Each point is reached from the start by the listed moves, each made once or not at all, plus a little noise. Is the number of moves made odd or even? Then give how often each move was made.
In the rows, zero is written as 128.

Moves:
(1): [186 163 130  97 137]
(2): [ 76 139 165 113 132]
Start: [141 129 149 123 135]
Points:
[197 162 149  90 145] => odd (1, 0)
[ 88 141 187 106 139] => odd (0, 1)

Moves:
(1): [153 128  95 107 159 154 108 129 140 136 125]
(2): [112 179 152 164 162 118 136 139 169 108 164]
(3): [135 115 172 104 125 128 130 120 136 124 127]
(4): [139 125 145 162 143 114 108 142 116 126 123]
(5): [120 134 131 123 159 130 171 145 105 181  99]
(6): [127 138 143 153 127 166 163 128 154 168 149]
(7): [159 134 112  97 103 135 166 153 109 127 164]
(8): [105 131 141 128 116 110  89 158 139 142 142]
Start: [ 98 131 111 156 127 160 127 130 146 110 127]
Points:
[120 182 180 164 130 193 215 158 204 124 218] => even (0, 1, 1, 0, 0, 1, 1, 0)
[ 97 154 126 144 118 193 203 198 141 220 171] => even (0, 0, 0, 0, 1, 1, 1, 1)
[155 131 119 103 135 232 179 149 173 156 183] => even (1, 0, 1, 0, 0, 1, 1, 0)
[123 122 126 102 188 189 158 135 145 167  96] => odd (1, 0, 1, 0, 1, 0, 0, 0)

Moves:
(1): [177 141 136 158 132 107 115 127 127  97 184 135 123 156 114 129 111]
(2): [105 139 130 138 151 151 131  92 120 135 140 123 137 124 100 104 107]
(3): [120 110 196 112 143 125  91 119 140 173 132 154 141 134 157 190 154]
(4): [ 56 136 119 161 106 108 106 140 128 133 149 152 116 137 139 153 128]
(5): [107 126 110 123 186 125 111 152 145 125 114 139 137 110 142 146 136]
(6): [148 112 100 178 116 170 128 130 125 150 109 131 131 155 121 130 110]
(7): [129 136 114 138 135 128 155 108 179 130 133 123 123 128 117 138 196]
(8): [140 145 137 131 120  98 162 152 119 182 121 110 159 186  61  95 105]
(9): [120 153 136 126 113 155  81 159 181 131 147 123 117 100 151 146 122]
(10): [131 153 126 141 132 106 112 124 120 139 122 155 141  85 164  99 132]
(11): [139 109 111 124 122 142 167 127 109 145 166  87 145 127 117 108 113]
(12): [121 134 105 118 131 114 139 125 130 137 132 160 101  99 113 176 106]
(13): [120 116 126 134 116 125 161  91 156  93 123 102 176 137 145 119  92]
(14): [119 141  92  99 124 114 103 115 139 156 132 140 118 157 162 113 126]
Start: [164  72 167 124 117  95 146 189 107 135 125 135 136 109 103 178 150]
Points:
[122 123 120 166 155   7 109 236 120 185 188 161 140 210  75 169 115] => odd (1, 0, 0, 1, 1, 0, 0, 1, 0, 0, 0, 0, 0, 1)
[ 75 124 122 166  98 113 149 174 193 177 227 145 109  57  74 240 157] => even (0, 1, 0, 1, 0, 0, 1, 0, 1, 0, 1, 1, 0, 0)
[ 85 123 115 232  86  80 182 153 102 211 125 170 196 138  44 154  39] => odd (0, 1, 0, 1, 0, 1, 0, 1, 0, 1, 0, 1, 1, 0)

Moves:
(1): [144 123 154 118 150 144 140 100 129 138 126 148 141 130 105 117 121 144
 134 127 110 121 114 150  98]
(2): [116 139 142 131 135 136 123 135 137 137 152 128 129 124 119 126 124 142
 116 128 128 134 137 133 136]
(3): [ 85 123 138 122 118 146 129 139 127 117 136 128 110 103 114 122 140 105
 131  98 119 138 123 122 105]
(4): [106 111 117 142 107 104 108 106 115 131 165 123 122 119 133 144 134 153
 145 124 124 135 125 126 137]
(5): [127 132 128 120 149 119 127 127 142 114 112 118 128 135 120 130 153 131
 127 132 137 142 130 120 128]
(6): [106 106 132 120 142 142 118 115 139 133 120 118 113 138 140 129 137 114
 113 154 118 135 149 137 119]
(7): [129 139 115 135 130 136 144 138 125 123 130 117 142 131 138 118 125 131
  98 137 113 123 118 114 137]
(8): [152 131 137 159 130 143 133 133 112 107 126 117 128 139 129 151 166 126
 115  93 123 130 126 131 113]
(9): [150 118 118 130 124 125 135 130 134 121 122 139 119 100 124 123 133 119
 136 137 145 132 121 113 132]
(10): [145 120 124 157 133 102 117 120 129 150 130 148 139 111 121 105 116 122
 118 127 119 112 151 117 117]
(11): [142 149 115 113 136 125 110 116 135 121 168 117 152 110 137 144 135  89
 124 139 119 113 140 144 118]
(12): [142 126 144 132 129 119 140 110 124 123 138 142 117 153 125 117 138 104
 129 131 124 139 118 127 129]
(13): [129 132 127 133 128 142 114 126 112 120 115 147 133 130 136 131 111 140
 124 124 128 146 143 135 113]
(14): [142 114 140 119  90 112 132 144 137 136 140 126 153 154 143 106 133 132
 133 124 126 144 127 134 143]
(15): [131 129 125 118 139 131 131 121 128 146 122 118 126 125 147 130 135 129
 130 114 155 125 142 141 135]
(16): [130 136 129 113 129 136 139 117 135 138 123 131 144 128 121 162 132 140
 143 135 117 119 127 110 124]
(17): [129 149 142 116 106 148 109 135 121 128 119 121 135 134 115 119 150 124
 135 126 141 117 136 129 139]
(18): [129 107 109  99 111 130 149 106 144 119 150 131 112 146 109 129 135 143
  99 127 125 130 144 108 129]
(19): [123 117 128 134 144 142 136 151 104 102 146 134 142 142 130 116 143 136
 145 137 145 115 144 120 118]
(20): [148 127 149 119 139 118 133 130 113 134 133 115 110 112 127 130 134 129
 124 123 137 134 133 126 137]
(21): [108 129 131 124 114 120 126 127 128 136 124 116 135 130 114 128 121 121
 128 145 144 118 114 121 121]
(22): [136 113 108 128 116 150 174 127 106 134 132 119 146 120 117 130 123 118
 124 140 124 158 142 143 136]
(23): [128 131 128 117 115 145 132 116 141  95 104 121 117 137 133 109  86 134
 135 116 146 130 163 103 119]
(24): [111 124 128 124 124 101 154 124 129 109 135 143 126 135 135 137 142 144
 138 158 138 111 145 132 107]
Start: [116 131 126 116 130 124 121 145 125 150 134 122 124 154 109 131 116 119
 130 148 127 120 148 139 132]
Points:
[ 46  79 180  81  99 176 152  72  80  88 197 153 116 221  53 168 219 150
 147 161 123 109 189 122  20] => odd (1, 0, 1, 1, 0, 1, 0, 1, 0, 0, 0, 1, 1, 0, 0, 1, 1, 1, 1, 0, 1, 0, 0, 1)
[165 122 145 143 100 159 164  95  62 163 139  81 156 136  79 105 121 139
 106 115 153 115 203 129 113] => odd (1, 0, 0, 1, 0, 0, 1, 1, 0, 1, 0, 0, 0, 0, 1, 0, 1, 0, 0, 1, 1, 1, 1, 0)
[169 117 170 150 142 140 213  57  71 142 172 147 150 157 104 144 110 187
 112 133 120 148 242 134  74] => even (1, 1, 0, 1, 0, 0, 1, 1, 0, 1, 0, 1, 1, 0, 1, 1, 0, 0, 0, 1, 0, 1, 1, 1)
[192  81  92  83  53 143 220 105 107 124 174  72 134 154 125 150 143 167
 104 109 156 173 207  82 171] => odd (0, 0, 0, 1, 0, 0, 1, 1, 1, 0, 0, 0, 0, 1, 1, 1, 0, 1, 0, 1, 0, 1, 1, 0)
[ 86 112  86 113 108 147 115 113 102 117 180  62 185 153  98  94 130  83
 114 222 148 107 249 104 109] => odd (0, 0, 0, 1, 1, 1, 1, 0, 0, 1, 1, 0, 0, 0, 0, 0, 1, 0, 1, 0, 1, 1, 1, 0)
[106  93 107  47  92 131 193 109  85 128 245  81 174 171 102 149 188  99
 113 160 146 180 199 117 121] => odd (0, 0, 1, 1, 1, 0, 1, 0, 0, 0, 1, 1, 1, 1, 1, 1, 0, 1, 1, 1, 1, 1, 0, 0)

Moves:
(1): [107 132 133 112 117 125 116 151 107 121 126 121 117 137 102 135 139 130
 119 128 139 136 134 148]
(2): [124 124 118 135 154 132 136 131 126 134 150 123 136 127 130 127 128 123
 124 129 127 119 135 125]
(3): [119 126 138 142 132 117 139 119 144 119 138 111 141 136 118 134 123 116
 119 127 108 130 130 123]
(4): [139 118 131 140 131 136 119 123 125 130 136 116 123 126 118 139 128 138
 128 123 125 142 128 132]
(5): [124 101 125 142 122 134 147 113 128 132 120 127 108 136 122 124 132 117
 129 132 122 133 127 113]
(6): [119 127 134 116 120 154 119 139 127 122 122 114 132 110 108 121 111 145
 110 123 147 139 121 132]
(7): [149 107 126 106 133 129 137 104  98 135 124 130 140 138 134 131 132  93
 138 128 124 123 119 152]
(8): [133 144 137 119 126 137 107 133 118 136 131 133 128 127 110 123 121 127
 130 147 112 129 138 132]
(9): [127 133 127 147 104 110 142 134 151 115 121 131 125 127 113 139  89 127
 133 133 152 118 126 114]
(10): [130 134 122 134 130 126 149 132 162 128 128 129 144 137 125 140 123 114
 139 129 115 141 109 114]
(11): [138 111 118 124 133 115 143 133 127 122 124 133 130 131 127 123 144 139
 127 130 119 120 124 116]
(12): [124 124 124 115 156 116 107 118  91 141 109 145 141 150 108 130 142 131
 113 116 133 143 140 110]
(13): [115 117 123 151 145 117 125 116 141 106 132 121 117 122 143 119 109 129
 131 128 143 157 112 133]
(14): [132 133 126 130 133 125 140 134 121 135 108 121 134 104 113 127 118 131
 131 135 140 125 137 138]
(15): [115 139 128 109 137 125 117 109 116 131 119 119 113 135 137 130 121 122
 149 131 116 136 120 139]
(16): [131 117 124 138 115 111 118 136 119 117 118 133 129 121 152 129 115 118
 115 108  98 126 134 130]
(17): [145 133 132 112 139 130 131 129 132 122 111 131 118 121 122 119 133 126
 131 123 130 128 137 145]
(18): [132 141 103 131 126 130 136 134 108 119 141 144 130 151 106 125 124 146
 136 123 141 126 128 145]
(19): [118 153 132 104 127 149 129 129 104 126 147 126 124 106 118 113 114 126
 132 123 147 132 120 135]
(20): [136 138 110 120 118 113 141 124 161 113 142 131 132 107 127 148 115 123
 102 140 129 139 148 118]
(21): [118  97 145 133 140 133 135 104 109 129 116 139 130 144 133 128 123 126
 151 113 108 130 162 112]
(22): [148 121 113 128 127 133 108 115 110 121 120 117 144 136 130 118 149 125
 136 113 123 125 124 125]
(23): [110 125 110 119 134 131 114 117 144 151 119 137 134 116 106 127 136 118
 129 109 131 127 125 133]
(24): [128 132 130 121 130 133 119 118 126 118 117 136 132 130 129 142 140 127
 140 124 124 119 115 129]
Start: [125 122 102 121 136 115 145 117 122 141 120  92 101 120 143 135 123 127
 116 123 136 122 137 122]
Points:
[138  80  90 150 179 104 212 115 146 132  74  66 125 120  39 155  83 124
  91 114 145 149 145  73] => odd (0, 1, 1, 1, 1, 1, 0, 0, 1, 1, 1, 1, 0, 1, 0, 0, 1, 0, 0, 0, 0, 0, 0, 0)
[124 140  37  82 194 111 168 108  83 105 100 103  99  84  74 113  53 122
  96 119 131 195 144 128] => odd (0, 1, 0, 0, 1, 1, 0, 1, 0, 1, 1, 1, 1, 1, 1, 1, 1, 1, 1, 1, 0, 0, 0, 0)
[106 149  36 145 173 100 191  93 215 102 119  55 118  76  44 162  17 120
 115 112 177 180 129 147] => odd (0, 1, 1, 1, 0, 1, 0, 0, 1, 1, 0, 0, 1, 1, 1, 0, 1, 1, 0, 1, 0, 0, 1, 0)
[161 114   7 110 132 133 184 107 145  96  93  94 132  59  41 144  73 122
 109  70 159 132 134 118] => even (0, 1, 0, 1, 1, 1, 0, 0, 1, 1, 1, 0, 0, 1, 0, 1, 1, 1, 1, 1, 0, 1, 1, 1)
[ 87 175  94  93 149 102 132 124  90  87 128  77  84 136  98 123  63  97
 134 106 106 184 119 186] => even (1, 0, 1, 0, 0, 0, 0, 1, 0, 1, 0, 0, 1, 0, 1, 1, 1, 1, 1, 0, 0, 0, 0, 0)
[ 91 122 139  72 134 134 187  97 101 105  56  71  89 112  26 142  62 109
 162 129 123 147 147 115] => even (1, 0, 1, 0, 1, 1, 0, 1, 1, 1, 1, 0, 0, 1, 1, 0, 1, 0, 1, 0, 1, 0, 0, 1)
[113  92  70 114 184  98 165  84  69 100  86  86  89 101  63 129  79 107
 111  93 193 169 201 100] => even (1, 1, 0, 0, 1, 0, 0, 0, 1, 0, 0, 1, 1, 1, 0, 0, 1, 0, 1, 1, 1, 1, 0, 0)
[143 121  49 156 120 105 179 102 123  79 106  97  90 121 125 111  61 104
 139  80 154 157 102 124] => odd (0, 0, 0, 0, 1, 0, 0, 0, 1, 1, 0, 0, 1, 0, 0, 1, 1, 1, 1, 0, 0, 1, 0, 0)
[101 118  96  75 145 140  86 142  82 114 102  80  72  55  69 103  94 140
  89  84 146 173 127 181] => even (1, 0, 0, 1, 0, 1, 0, 1, 0, 0, 1, 0, 1, 0, 0, 1, 1, 0, 1, 0, 0, 0, 1, 0)
[120 100 111 127 140 111 148  36 142  75  50  60  92  94  89 143  44 106
 147 131 128 164 173 111] => odd (0, 0, 1, 0, 1, 1, 0, 1, 1, 0, 0, 0, 1, 1, 1, 0, 1, 0, 0, 1, 1, 1, 0, 1)

Moves:
(1): [151 132 130 144 136 124 137 135 135  85 153 130 135  89 114 107 127 126
 116 133 119 139 138 110 114 103 140]
(2): [110 123 136 101 124 142 124 155 112 110 120 114 134 150 107 160 128 115
 112 129 139 114 138 108 110 130 125]
(3): [114 133 122 127 131 115 124 127 149 118 119 126 100 153 151 134 143 137
 130 122 135 135 103 108 111 119 146]
(4): [101 135 121 123 122 118 133 113 131 130 147 122 125 128 119 130 136 120
 123 123 121 126 142 128 144 121 119]
(5): [140 133 138 141 122 160  96 140 133 130 132 104 128  89 114 123 115 164
 127 114 112 122 126  95 116 134 111]
(6): [118 150 106 148 141 134 154 123 164 119 103 128 111 153 131 134 114 124
 137 147 141 144 134 153 114 119 118]
(7): [109  96 152 141 140 134 157 113 122 105 127 147 135 153 162 121 123 121
 131 129 132 126 128 142 144 148 104]
(8): [130 130 136 149 117 121 143 127  89 121 131 114 118 145 152 128 117  97
 129 148 123 128 129 129 118 153 113]
(9): [127 121 132 132 115 122 145 118 152 144 120 133 144 150 161 129 142 106
 133 124 139 135 128 124 121 125 119]
(10): [137 136 113 121 117  92 121 123 133 127 123 125 136 136 105 127 125 131
 124  95 136 129 115 132 103 131 129]
(11): [126 127 147 134 131 117 136 149 134 143 146 131 121 120 118 139 132 138
 142 129 123 142 129 131 114 124 137]
(12): [110 136 146 145 130 138 120 141  92 134 132 128 132 117 130 117 134 126
 135 131 138 111 138 135 117 102 117]
(13): [141 126 123 117 140 138 122 121 133 114 129 130 113 132 128 134 131 121
 128 125 121 133 129 140 120 108 115]
(14): [135 134 136 125 119 119 131 123 130 113 136 137 117 125 142 143 115 117
 126 127 142 143 123 133 137 121 127]
(15): [135 122 130 132 125 132 134 114 123 135 122 107 141 128 119 129 134 139
 124 128 135 126 116 128 135 123 130]
(16): [143 131 111 125  97 132 118 129 132 119 121 131 131 131 125 131 121 146
 141 136 110 130 139 115 118 111 128]
(17): [128 127 138 138 143 127 125 119 133 135 131 118 135 136 127 138 123 128
 143 117 130 108 146 134 135 122 132]
(18): [134 146 128 121 119 121 110 111 151 101 126 124 159 124 155 133 124 122
 139 116 102 126 104 152 125 122 129]
(19): [133 150 114 139 123 123 109 134 110 136 130 137 133 134 106 137 149 118
 125 140 141 146 135 126 122 146 128]
(20): [121 108 145 135 132 132 101 119 114 130 126 132 133 129 129 121 108 129
 122 128 114 135 129 126 131 127 120]
(21): [132 132 134 122 113 138 119 129 130 138 157 123 124 146 113 122 116 129
 132 126 135 117 117 126 128 121 131]
(22): [138 141 121 112 144 125 119 146 131 136 141 112 159 123 143 137 121 148
 153 126 125 134 130 117 118 122 119]
(23): [111 112 117 142 127 134 119 141 132 135 127 114 127 123 124 124 124 118
 122  95 129 143 133 134 137 136 149]
(24): [139 112 166 133 132 118 116 123 118 116 126 105 137 145 123 115 146 161
 123 105 129 122 138 144 138 127 114]
Start: [138 143 125 122 124 137 156 128 118 143 119 147 129 169 122 116 118 164
 100 124 124 117 149 131 126 132 139]
Points:
[164 230  87 158 116 119  82 130 171 102 138  76 125 223 152 164  71 154
 152  59 131 160 110 148  44 119 122] => odd (0, 0, 1, 0, 1, 1, 0, 1, 0, 1, 0, 0, 1, 1, 0, 0, 1, 1, 1, 0, 1, 1, 1, 0)
[ 96 128 169 122  65 121 148 105 135 108 163 112 186 249 137 174 105 120
 135  33 136 106 154 175  94  55 109] => odd (0, 1, 0, 1, 0, 0, 1, 0, 1, 1, 1, 1, 1, 1, 1, 1, 1, 1, 0, 0, 1, 0, 1, 0)
[105 166 184 204 122 147  79 126  81  72 211  99 168 163 184 111  72 144
 133  79 105 137 152 108 103 109 102] => odd (1, 0, 1, 1, 1, 0, 1, 1, 0, 0, 0, 1, 0, 1, 0, 0, 1, 1, 1, 1, 1, 1, 1, 0)
